Every row gives one point. A path goes straight from each point to the next, and from the last back to the first. The post is the endless flat space through its rows: a point in 2 columns, a line in 3, a plane in 4, and so on, so that a path can go around it. How many times does the path go around the post? Going back the other way cancels.
In the rows, 128 means zero.

Post (1 x 2):
[[133 130]]
Path (16 x 2):
[[172 156]
 [173 123]
 [159  76]
 [125 113]
 [ 79 136]
 [119 187]
 [143 151]
 [155 125]
 [145 116]
 [125  74]
 [176  94]
 [163 136]
 [147 190]
 [118 150]
 [ 67 134]
 [115 161]]
Times around: 1

Post (2 x 3):
[[159 140 105]
 [ 93 144 150]]
Path (11 x 3):
[[106 132  88]
 [116 193 110]
 [145 176 143]
 [139 161 174]
 [140 177 119]
 [134 143  84]
 [ 68 113 127]
 [126 125 114]
 [169 119 164]
 [186 129 139]
 [192  88  90]]
Times around: 0

Post (5 x 6):
[[118 102  81  96 174 141]
 [127 122 116 130 168 156]
 [134 104 129  40  49 121]
 [100 126 141 156 104  84]
 [114 150 138 144 168  86]]
Path (19 x 6):
[[159 189 180 113 198  44]
 [155 101 133 148  76 124]
 [146 136  76  94  94 144]
 [100 136 129  96  91  89]
 [ 71 114 137 119 157 120]
 [130  92 149  78 104 109]
 [131  93 117 169 172 134]
 [150 149 144 155 111  91]
 [108 153 109 138 126 118]
 [147 164 123 103 147 109]
 [121  97 113 138  62  85]
 [147 123 161 118 155 134]
 [ 94 106 118 100 143  81]
 [ 71 158 139 121 127  98]
 [120 167 132  98 121 129]
 [ 99  81  73 154 115 116]
 [164 107 130 110 105 162]
 [145 120 141  51 140  98]
 [101  74 120  68  50 117]]
Times around: 0

Post (7 x 8):
[[123 132 189 195 141 131 131 183]
 [186  96 118 149 164 129  72 147]
 [122 127 153 167 181 146 137 162]
 [129 109 179 180 161  93 117  85]
 [ 87 171 122 175 152 146 132 145]
 [ 88 166 115 118 108 147 133 126]
 [ 95 148 108 118  56  61 175 135]]
Path (35 x 8):
[[144 155  99 148 155 145 150 173]
 [114 148 138 157 141  96 179 171]
 [148 124 171 118 117  99 122 191]
 [107 126 133 143 146 127 115 183]
 [140 137 143 131 182 102 106 172]
 [ 87 174 124 148 157 135 144 140]
 [ 48 178 141 148 109  88 142 163]
 [101 143 134 173  82  92 120 158]
 [155  90  88 129 138 119 125 150]
 [122 133 108 121 120 138 172  96]
 [152 171 143 175 122 116 120 106]
 [113 172 159 176 179 115 125 142]
 [101 119 121 134 129  58 126 151]
 [ 70 138 147 167 140 165 140 185]
 [121  80  97 149 128 111 163 134]
 [153 109 150 167 108 128 152 118]
 [138 182 104 154 146 164 107 121]
 [147 132 125 200  97 134 139 159]
 [109 101 124 143 166 129 149 124]
 [132  95 154 148  85  85 122 160]
 [143 116 147 107 147 115  89 146]
 [137 149 155 186 173  88 129 205]
 [100 117 139 107 160 149  90 123]
 [ 84 104 140 154 105 128 133 135]
 [119 127 160 229 139 139 103  74]
 [202 113 159 155 163 185  94 133]
 [128 193 142 196 128 120  91 142]
 [137 111 178 127 178  31 134  74]
 [ 82 128 112 109 159  91 162 133]
 [104  71 127 168 138  83 155 137]
 [104 131 128 130 141 159 149 139]
 [169 142 141 184 147 206  90 183]
 [193 124 156 135 168 119 103 160]
 [110 157 146 183 141  86 144 137]
 [124 165 183 216  99 117 119 118]]
Times around: 3

Post (10 x 11):
[[163 121 122 132 135 159 137 113 168 148 105]
 [107 129 167 161 133 116 137 164 112 115 129]
 [197 135 103 118  99 135 109 133 157 143 126]
 [101 112 153 160 105  79 148 130 122 136 123]
 [109 108 168 146 116 119 113 112  89 153 149]
 [185 133  80 129 124 162 141 120 126 156 121]
 [ 89  77 152 140 141  97 134 140 109 116 165]
 [138 125 106 123 145  89  78 144  86  93  87]
 [138 180 101  87 148  87  86 119  94 102 104]
 [203 128 108  89 112 164 146 144 150 183  96]]
Path (29 x 11):
[[ 99  99 131 151  27 104 132  90 109 212 156]
 [145 114 117 170 129 103 139 161 143 160 110]
 [188 124  86 104 120  81 105 141 106 147  94]
 [217 137 121 129 114 148 114 188 158  92  91]
 [105 115 145 109 114 124 118  86 181  94 134]
 [104 117 141 138 131 145 135 208 131 114 170]
 [109 127 100 142 168 101 164 159 146 144 161]
 [133 164 140 170 164 143 155 126 131 126 129]
 [173 139 168 116  88 104 108 103 126 204 156]
 [139  94  78 143 151  95 105 168 127  78 147]
 [153 183  98 111 103 112 142 133 137 132 112]
 [168  66 144 110  47 123 133 129  84 181 138]
 [153 144 190 153  92 108 203 116 166 156 127]
 [163 152  93 153 151 140 154 127 127 152 118]
 [133 142 101 100 135  44  60 150 111 138 108]
 [118 121 122 180 144 128 122 182 115  88  87]
 [ 96  89  99 133 138 104 109  97  76  76 113]
 [156 139 137  96 112 123 111 116 131 126 119]
 [106  72 151 129  76 142  86 139  86 143 151]
 [150 146 112  54 138 166 123 193 112 161 217]
 [ 78 122 152 144 117  87 147  67  79 201 138]
 [163 120 133 144 143 111 131 120  67 135 144]
 [ 61  88 179 177  79  29 127  89  70 105 132]
 [175  83 122  87  76 130  75 194 123 119  96]
 [108  60  80 147 125 144  66  73  97 150 165]
 [145 176 157 139 113 147  91 116  98 176 176]
 [166 130 129  73 144 115 127 122 166 146 142]
 [111 175 159 154 103 101 169 115 106  96 137]
 [157 120 101 124  96 137 122 180  80 107 111]]
Times around: 2

Post (11 x 12):
[[114 107 217 151  85 126 138  96 143 152 145 104]
 [108 140 160 161 101 143 130 165 115 162  92 171]
 [ 88 108 116 124 139 131 108  99  98 129 136 118]
 [148 154 107 161 136 184 160 158  94  92 117  89]
 [120 179 164 203 165 128 205 170 141 109  93 160]
 [117 119 107 167 151 197 126 136 131 143 121 125]
 [116 116 131 128 109 144 162 114 154  82 135  96]
 [ 94 201 210 114 119 153 165 140 144 112 164 146]
 [164 195 213 157 102 156 161 109 153 169 102 176]
 [109  97 130 111  99 129 141 109 138 170 147  73]
 [105 159 149 149 127 120  90 141 156 155 115 126]]
Path (26 x 12):
[[124 115 194 179 128  82 113 158  89  98  77 155]
 [108 162 212 132 127 130  72 115 165 161 102 113]
 [ 93  99 135 161 121 150 156  58  96 121  91 138]
 [ 70 134 129 146  75 124 182 153 116 174 116 138]
 [148 164 175 152  96 171 172 142 146 144 169 127]
 [129 147 203 190 148 127 176 184  96 102 160  58]
 [114 103 197 149 131 189 101 138 160 146 103 171]
 [148 148 166 127 147 102 109  91  91 165 115  91]
 [126 114 150 139 169  94 134 155 144 192 168  46]
 [ 76 130 179 130  99 102 139 153 127 223 132 167]
 [145 171 145 181  82 143 132 149 174 147 120 125]
 [173 149 125 173 146 133  86 118 132 156  96 131]
 [129 130 182 136  98 165 146 177 115 121 115 122]
 [ 76 132 195 133  88 176 129 178 106  86 115 126]
 [100 152 134 131  88 150  77 125 151 134  92 104]
 [ 91 106 183 202 101 163 200 142  90 106 180  90]
 [102 136 170 163 137 143 161 137 104 142 159 182]
 [127 123 152 125 155 105 200 151 110 147 157 107]
 [119 197 144 136 134 125 149 133 163 148 135 184]
 [128 141 190 138  74 151 100 106 120 158 145 161]
 [139 152 136 158 169 156 147 156 118  88 114 159]
 [ 97 135 172 161 152  90 123 141 123 133 108 118]
 [ 89  84 151 164 139 121 117  88 112 146 110  72]
 [ 81 147 131 122 107 159 125 104 152  93 138 139]
 [113 139 126 150  67 133 167 126 165 106 126 128]
 [138 119 123 169 170 161 124  90 111  94 133 137]]
Times around: 3

Post (17 x 18):
[[130 154 135 102 165 109 159 157 146 136  92 157 101 127  85 192 130 115]
 [131 118 193 126 184  71 174 117 144 102 136 201  87  83 162 102 126 127]
 [ 89 116 171 148 156  87 134 157 103 155  94 154 113 200 111 174 146 163]
 [152 159  47 122 131 110 177 129 126 137  90  88  90 150 149 156 111 190]
 [108 165 134 134 166  98 111 118  90 118 105 128  76 175 129 163 154  79]
 [104 150 164 128 156 111 128 146  96 116  98 157 160 115 170 110 115  97]
 [128 144  63 161 143 148 140 141 167 167 137 104 124 152 145 112  95 159]
 [138 138  83 117  72 190 171 101 123 171 100  76  64 173 130 102 109 126]
 [111 161 175  93 168  68 155 157 151  98  97 200 114 168 128 109  90 116]
 [ 85  98 148  76 187  82 147  91 132 125 104 177 119 140 161 140 100 120]
 [118 106 107 157  77 120 125 132 148 144 144  87 117 151 155 130  66 110]
 [138 131  95 114  71 181  89  87 154 103 134 160  99 128 155 125 136  95]
 [109 118 180  65 182 113  98 125 108  86 134 174  94  92 115  68  96 120]
 [121 160 150 125  86 183 110  73 136 132 160  60 120 148 152 153 112 112]
 [143 132 143  78 106 190 117 132 119 112 198 152 122 119 171 128 105 104]
 [135 126  70 102 104 132 155 141 146 133 131  76 125 166 122 101 157 123]
 [154 121  79 156 119 185 182  77 127  97 129 103 121 153 112 127  95 123]]
Path (33 x 18):
[[133 141 123  95 125 112 199 119 119 128 145 151 140 145 164  58 112 135]
 [149 148 147 150 138  89 127  81 117 153 121 144 104 121 189 160  77 118]
 [157 131 163 151 130 123 122 142 114 128 110 116  96  78 134  88 130  91]
 [ 89  66 172 120 159 108 147 110 125  96 105 139  96 163 163 112  89 123]
 [ 91  86 157 200 168  89 157 121 199 107 147 157 104 170 101 100  83 138]
 [125 189  90 117 102  73 133 191 181 115 100 161  90 152  91 125 101  83]
 [107 174 111 133 160  52 122 136 119 120 149 137 152 163 188 158  77 109]
 [159 125 108 122  79 153 132 110 189 159 145 149  82 126 139 123  82 125]
 [165 125 172 147 126 167 123 146 141 101 167 106 163 143 117 138  65 106]
 [110 116 113  62 177 180 138 109 122 132 121 125 117 106 129  81 118 125]
 [ 63 110 128 143  85 136 131 114 151 145 115 135  94 147 171 141 122 124]
 [ 90 127 167 171 145 112 159 132 105 120 189 101 186 147 157 115 101 122]
 [110 201 170 189 139  81 163 116 151 142 145 109 158 190 176 136 113 106]
 [161 193 126  67 123 128 100 160 103 129  91 124  83 166 106  63 112  88]
 [129 159 127 106 141 132 125  83 178 108 100  97  87 163 139  84  92  85]
 [109 136 163 128 129 151 145  94 119  88  98 111  81 229 125 170 126  83]
 [ 62  99  72 110 171 104 131 163 143 125  86 128 117 136  82  89 106 111]
 [123 143 132  98 137 166 128 152 126  86 148 134 111 114 160 133 152 124]
 [140 107 160 148 203 117 140 107 115  95 115 127 105 157  83 176 122 152]
 [132 112 128 104 144  77 135  87 154 104 112 202  84 153 157 193 113 130]
 [150 145 113 184 153  96 146 114 140 138 151 159 118 153 147 196  91 152]
 [ 99 165 127 164 129 125 121  71 133 123  95 110  93 152 124 115 115 109]
 [110 112 102 132 136 113 190  47 139 103 120 135  66 168 156 173  57 151]
 [114 142 161 112  73 144 127 148 168 141 120 174 101 142 201 104  99 130]
 [140 133 149 112 114 157 126 123 127  98 132 122  83 121 124 136  98 113]
 [120 117 151  84 152 127 139 118 131  93 164 130  57 146 100 136 157 155]
 [ 94 120 184 182 152 129 123 112 112 103 212 153  83 132 101 110 155 148]
 [ 83 145 213  94 140 159 124  56 108 124 151 134 121 148 125 109 134  92]
 [156 168 148 117  19 128 129 164 133 167 103  95 115 221 134 124  45 141]
 [124 125  93 128 136 173  77 137 171 181 148 171 154  93 198 194  81  87]
 [116 109 168 140 126 149 100 103 122  94 125 156 119 109 155  86 163 108]
 [104 168  96 117 135 108 178 115 133 123  41 136  57 176 149  52 117 120]
 [ 92 105 118  52 140  83 204 120 132 121 141 112 108 117 156  78  88 107]]
Times around: 3
